Every row gives one point. To make a cloud, some directions were put in groups of two or more. Within a group, all points are equally far from the middle, so they leave a hole (a ring in 2 directions, a hollow ball in 3). The other directions are filled evenly. Then the cloud was stretched, turned, moved and blurred a little. How many holes are there, and how many directions does each take, smallest first?

Cloud (14 x 2):
[[-30  33]
 [  0  40]
 [  3  39]
 [ 31 -15]
 [ 17 -30]
 [-20 -37]
 [ 32  16]
 [-34  29]
 [-34  30]
 [ -6  41]
 [-39  23]
 [  4  39]
 [-45  12]
 [ 33  11]]
Holes: 1 (2)

Cloud (19 x 3):
[[-34  11 -10]
 [-63  21 -23]
 [ 14  72  19]
 [ 14  47  48]
 [ -5  29   9]
 [-37  50  -4]
 [  9 -25 -18]
 [ 20  10  -2]
 [ 14  24 -13]
 [ 51   7   4]
 [-11   2 -10]
 [-22 -34  44]
 [-27  31 -16]
 [ 37  11  30]
 [  9  50   9]
 [ 18  33  45]
 [ 26  23  12]
 [-20  40  52]
 [ 12   6 -18]]
Holes: 0

Cloud, 29 rows:
[[-17  58  -4   9]
 [-42   3  19  48]
 [-55  21   3 -23]
 [-42   7  18  47]
 [-36  18  26 -37]
 [-38 -20  48  12]
 [-42  16  24 -34]
 [ 13   3 -16 -39]
 [  3 -46  11  28]
 [-11  16  42 -31]
 [-15 -52   1  -8]
 [-48  -6 -34  27]
 [-25 -30 -40 -12]
 [ 13  38  30  22]
 [-38  51  -2   9]
 [-45  25  12  40]
 [  4  37 -30 -23]
 [-11  20  56   8]
 [ 13  39 -31   6]
 [-39 -11 -41  25]
 [-18 -48 -12 -16]
 [ 23 -26   3 -21]
 [-24 -24 -46  -6]
 [  6  16  45 -22]
 [ 16  -9 -12 -36]
 [  3 -25 -29 -28]
 [-61  11 -19  14]
 [-29 -34 -34 -14]
 [  9  16 -47  -6]]
Holes: 2 (2, 2)

Cloud (56 x 6):
[[-28 -26 -39 -48 -29   8]
 [  7 -37  36 -19 -10 -21]
 [ 21 -13 -30 -31 -39 -28]
 [-24 -33  27   5   5 -35]
 [-19 -35   3 -58 -28   0]
 [ 24  10 -25  23 -13  33]
 [  9 -19  27 -10 -56  22]
 [-14  42  -6  36   8 -20]
 [-64  11  29 -28 -40  10]
 [-31  39 -15  -7 -22 -53]
 [-19  49 -10 -15 -15 -48]
 [  0 -33  26 -31 -45  29]
 [ 13 -35  33  -9 -23 -22]
 [-54  14  29   3 -43  32]
 [-43  38  -4 -24  32 -27]
 [-55  34 -10 -35 -24  30]
 [ -2  23 -16 -46 -31  38]
 [-40  26 -38   2  30 -20]
 [-37   7 -20  10 -29 -58]
 [ 10 -32  -1  23   8 -30]
 [ 16  -7   1 -40  37   2]
 [-25 -22 -60 -19 -26  14]
 [ -1  28 -19 -45 -42  20]
 [  3 -40  30  -4  -6 -27]
 [-43  -5 -28 -40 -25 -40]
 [ -3 -35  23 -39 -40  25]
 [-37  41 -13 -39 -41   4]
 [-31  44 -37  -5 -28  24]
 [  8 -33 -21  27  -9  32]
 [-65  12  25 -29 -37  17]
 [  6  -3  46 -39 -38   4]
 [ 19  -5   8  24  -6  43]
 [-34  17 -20   7 -13 -60]
 [-27 -15 -60 -11   5  18]
 [ -5  22  41   8 -39 -25]
 [ 19  32  -5 -32  32   4]
 [-34  24  17  32 -13  40]
 [-22  51   6 -26  31 -10]
 [-36  30 -23  31 -37  24]
 [-29  -6 -21 -35  16 -48]
 [ 29  30 -14 -24  22 -15]
 [-33  21 -12  15 -18 -57]
 [-44  17  -8 -31  21 -45]
 [-12  42  34 -33  24 -11]
 [-46 -17  35  -7   0 -35]
 [ 14  24 -24 -30  15  38]
 [-40  19  49 -18 -40  -8]
 [  7 -37  21 -12 -53  12]
 [ 36   6 -20 -21  -3 -37]
 [ 27 -14  34   7  12  -4]
 [-29 -45  11 -33 -33  24]
 [-10 -26 -26 -57 -31  16]
 [-64 -23  12   4 -40  19]
 [-36 -17 -58 -18 -15  17]
 [ 19  29 -36   1   3  27]
 [-21  49  18 -35  18 -26]]
Holes: 3 (2, 2, 2)

Cloud:
[[ 41 -29  60  -7  23 -39  16   0]
 [ 33 -36  -7  -4 -29 -39 -39   4]
 [  1 -54  56   9 -35 -19  48  -1]
 [ 54 -43  -2 -23  28 -39 -14  -2]
 [-40   6  17  30  49 -25 -43  43]
 [ 33  12  20  20  15 -58  20  15]
 [ 44 -20  48  49  15 -22   1 -21]
 [-27  31 -18  21   3   0 -19  -2]
 [-33 -24  22  24  45  -8 -47  55]
 [ 33  -8  32  14 -22 -75 -25  11]
 [ 34 -44   9 -46  -2 -37 -14   8]
 [-53  -6   0   7 -18 -41  -6 -10]
 [-34   6  31 -35 -21   9  29  -4]
 [ 13 -22 -25  37 -28 -69 -14   0]
 [-26  37  12 -16  -9  22   9  43]
 [  4 -17  44  33 -51  14 -10  28]
 [-17  40  24  22  45   9 -43  51]
 [ 12  -7  30  29 -46   0 -33  46]
 [ 20   9  37  39 -31 -38 -32  43]
 [ 45 -41  45  13  23 -45   9   1]
 [-15  26 -24  49   3 -15 -28  12]
 [-28  23 -19  -4  27  -4 -26  -2]
 [-29  20  18  27  36 -24  43  45]
 [  7 -19  26 -20 -29  19 -17  19]
 [-16  19 -21  -5  58 -19 -28  13]
 [-13 -20   7 -42  36 -23 -40  68]
 [-26 -23  -5  44  24  -9 -13 -48]
 [  3 -51   2  28 -38 -25  16  15]
 [ 11  -8 -17  23  38 -22  34  31]
 [ 13  24   8 -16 -31 -65 -14 -36]
 [-48  -4  49  29 -10 -51 -27 -42]
 [ 27   3   3  56 -25  -4 -12  33]
 [ -5  39  -3 -28  38 -13 -11  62]
 [-21  -3  29 -26  24 -56 -39 -42]
 [ 36 -11 -27  -2 -28  11  -2 -59]
 [-32  -7   5 -43  32   4  20 -29]
 [  8  -5  47  17 -23  -1 -57 -36]
 [ 12 -37  13   8 -10  29 -50  -5]
 [ 23  -5  47  17 -40 -15  -2 -16]
 [ 38 -15 -12  28  41 -30 -10   1]
 [-36  15 -12 -23  -8 -73 -27   8]
 [  7  40 -16  13  36 -14 -43  25]
 [ -7 -24 -45  28 -27 -11 -19 -20]
 [-35 -12  60  22  64 -19  23  58]
 [-24 -14 -24  61 -10  18 -10   4]
 [  1  46  -2  -4  42  13 -22  50]
 [-23  16  11 -17  23   2 -63 -27]
 [ 23   5  17  53 -25 -34  13  20]
 [  3 -19  59  19 -25 -48 -12  47]
 [  0 -24  16  -4  30  20 -74  43]
 [ 10 -33  28 -17 -46 -45 -16   7]
 [ 10 -41  36  10 -39  27   8 -27]
 [ -2  24  37   1 -17  -9 -31 -37]
 [-37  12  52  27  23 -42  -6 -24]
 [ -9  36  12  65  48   1 -22  13]
 [  2  11  39 -43   7  11  11   3]
 [ -2 -51  -5  34  11   0 -55 -12]
 [-36 -21  33  43  59  47   5  12]
 [ -8 -27  59  -1 -12  -2 -10 -30]
 [ 34  -7  29  57  40  -4  27 -23]
 [ -3  14 -13  48  48 -22 -26  -2]
 [ 21 -48  17 -13 -35   0  30  -2]
 [-39  23  15  15  -8 -39 -24 -20]
 [-26   6  17 -48 -12 -21  -4 -22]
 [  4   7  10  48  10 -55  23 -24]
 [-43  -4  -2 -21 -16  -3 -51 -74]
 [  5  34   6 -16 -27 -10  -3 -25]
 [ 29   8  27  45 -20  12  29  41]
 [-15  25 -20  53 -12 -25 -26  -3]
 [ 45   0  15  -1   4 -16 -14  13]
 [-16 -17  12  56  59 -31  -2 -26]
 [ 18  18  23  25 -39 -47  16   4]
 [ -3   6  17 -26 -45  12 -43 -22]
 [  4  28  34  14 -21 -20 -28  21]
 [-21 -43 -21 -12   4 -17  30  -6]
 [-26  -6  30  14 -22 -19 -69  19]
 [ -5   9 -52  -9   3 -27 -22 -35]
 [  6  -3  65 -25  29 -28  18  24]
 [-28   3 -10  -6  58  40   8   5]
 [ 11 -56  18  46  34  -6 -36 -48]
 [ 28 -10  26 -13 -18  -3 -23   0]
 [-20  11 -29 -11  37  31  19  11]
 [  3 -14  -9  53 -34   4  17 -34]
 [-44 -18  23  -5  19   5  39 -11]
 [-26   9 -26  -5  32 -15  16  41]
 [ 27 -21 -25 -14 -27 -20  49 -12]
 [ 23  -2  19   8 -21  27 -43  36]]
Holes: 1 (3)

Cloud:
[[ -5  23  13 -12  19  57  14  17  12]
 [-40  17 -32  45 -50  23   7   3  28]
 [-15 -20 -12 -22  12  14 -50  29 -23]
 [ 24  69  16 -18  56  18  -1  15  40]
 [ -6  43  11 -20  48  -7 -10  45  -3]
 [-20  35 -29   5  30  84   5  28  22]
 [ 29  -2  21 -14 -23  -2 -19   4 -36]
 [-10  24  19  29 -55 -33  45   0  14]
 [ 19  -7 -44 -32  28  19 -17  13  24]
 [ -2 -41 -41  28 -23  54  33 -32   5]
 [ 32  18 -30  10 -17  -2  -3 -23  46]
 [-28  30 -21 -18 -33 -27 -52 -27 -12]
 [ -8  35 -45  -5  20  52 -34  44 -13]
 [ 30  14   3 -18 -54   4  41  50   2]
 [-19  62 -43  21  42  40 -27  37  18]
 [ 40  22   2 -30 -20 -20  37  44 -15]
 [-44  31 -52  32   9  37 -23 -30  38]
 [-29   5 -63  12 -28  22  30 -16  37]
 [-30  42  -1  31 -24  -1  41 -17  26]
 [  3  27 -38   7  19  31  79   1  -2]
 [-20 -46 -16 -18 -22  49  -4 -13  -7]
 [-16   9 -60  12 -27  27   6   1  50]
 [-35  41   4 -18  13  45  30  18  -5]
 [ -6  52  32 -12  19  18  -4  -6 -18]
 [  0  -5   5 -38 -16  -8 -13  23  54]
 [  0  49 -21 -20  16  67 -21  15 -20]
 [-14  27 -60 -17 -31  55  60  19 -23]
 [  4  38   4 -18  -7  16 -59  42  -8]
 [ 12  36  -3 -64 -13 -23 -29  -3  14]
 [-28  31 -23 -16 -45  14 -29  54  14]
 [ 14  55  -2  -4   2  -2  30  33  25]
 [ -5  41 -17 -42  20   3  16  24 -30]
 [  9 -56 -29   9  18  -2  41   7  63]
 [-15   7  25   4 -14  20 -45  21  13]
 [ 12  63   3 -53   8  26 -25 -32  24]
 [ 17 -16  24   3  77  52 -23 -28   9]
 [  6  29 -15 -23   6  12  -9  46 -19]
 [-15  44 -44  26 -55  -5  38  12 -49]
 [-20 -37 -25 -42 -26  10 -31  14   4]
 [-43  28   6   7 -59   7 -26  12 -15]
 [ -3 -37   4  21   9  37  25 -26   0]
 [ -8  39 -49 -39 -35  14  19   2  28]
 [ 27  58 -29 -30 -19   7  17  -5  38]
 [-36 -13  21  11 -21   3 -40   2  38]
 [ 24 -25 -53 -23 -15  11 -22  20  36]
 [ 23 -16 -20   7  11  26 -15 -49  11]
 [  3  39 -65 -24 -15   7  47 -20   1]
 [  0  17  14 -54  63 -12   4 -16  -2]
 [ 13  -1  -7 -13  22  23 -22  48   1]
 [-32 -10  -4 -19 -38  23  21   8 -38]
 [ 56  51 -22  -5 -13 -16  -5 -17  38]
 [-23 -47   4 -19  10  -9 -24  -5   5]
 [-47  33 -18  38 -22  67  -4 -16 -17]
 [ -4   7 -25 -31  37 -13 -18  18  56]
 [ 28  26 -48  22  -5  24  13  11 -20]
 [ 36   1 -22   4  34 -13   7  40   5]
 [ -1  42 -14  12 -26  21  11 -23 -52]
 [  2  52 -44  11  26  21  35  15 -16]
 [  2  18  29 -32  22  -2  26  15 -17]
 [ 21  -7 -28  25  10  13  33 -13  -4]
 [-15  70 -41  11  -4   8  -6  40   3]
 [ 37  32 -10 -17 -24   7  50  34  -9]
 [-23  38 -56  34 -36  67  15  16  30]
 [-28  49 -16 -26 -53  21  22  41 -26]
 [ -5  -9 -86  13  -9  64  14   3   2]
 [ -9  44 -35  -7  12 -48   2   6  34]
 [ 20  68  -5  27  21  -9  21   7  17]
 [ 67  38 -35 -39  20   0  11 -24  23]
 [ 14   8 -21  19  42  14   8 -22  76]
 [-18  -2 -70  -1  15   9   9  22   1]
 [  3  45   6  -5  32  18  21  29  45]
 [ 19 -52 -22 -14  -7  33  37  36  24]
 [-36  28 -24  -4  -8 -43  -5 -32  -1]
 [-15  39 -26  36   6  39 -31 -11 -35]
 [-19 -25  18  35 -23  21  40  -2  -4]
 [ 21  40 -16  25 -30  29  59   9  25]
 [  5  61 -66  -6 -15  19   7 -51  -2]
 [ 13  54 -35  26  -8 -14  -8  36 -21]
 [-21  13  18   7 -28  14 -26  18 -18]
 [-32 -18 -51  20  23  -2  17 -12  28]
 [ 19  67 -15  30  18  -7   5  12   0]
 [-16   6  10 -41  12  15  42 -10 -21]
 [ -4   8 -20  26 -39   1  37   5  56]
 [ -8  50 -23  38  12   5  24   9 -10]
 [ 47  17  -2 -46  60 -47  20  13  14]
 [ -6   4 -33 -27  42  14  56   8  18]
 [ 25  31  36 -12 -50   2 -21 -19  11]
 [-50  -3  -4  -5 -13  42   2  34 -13]]
Holes: 2 (2, 2)
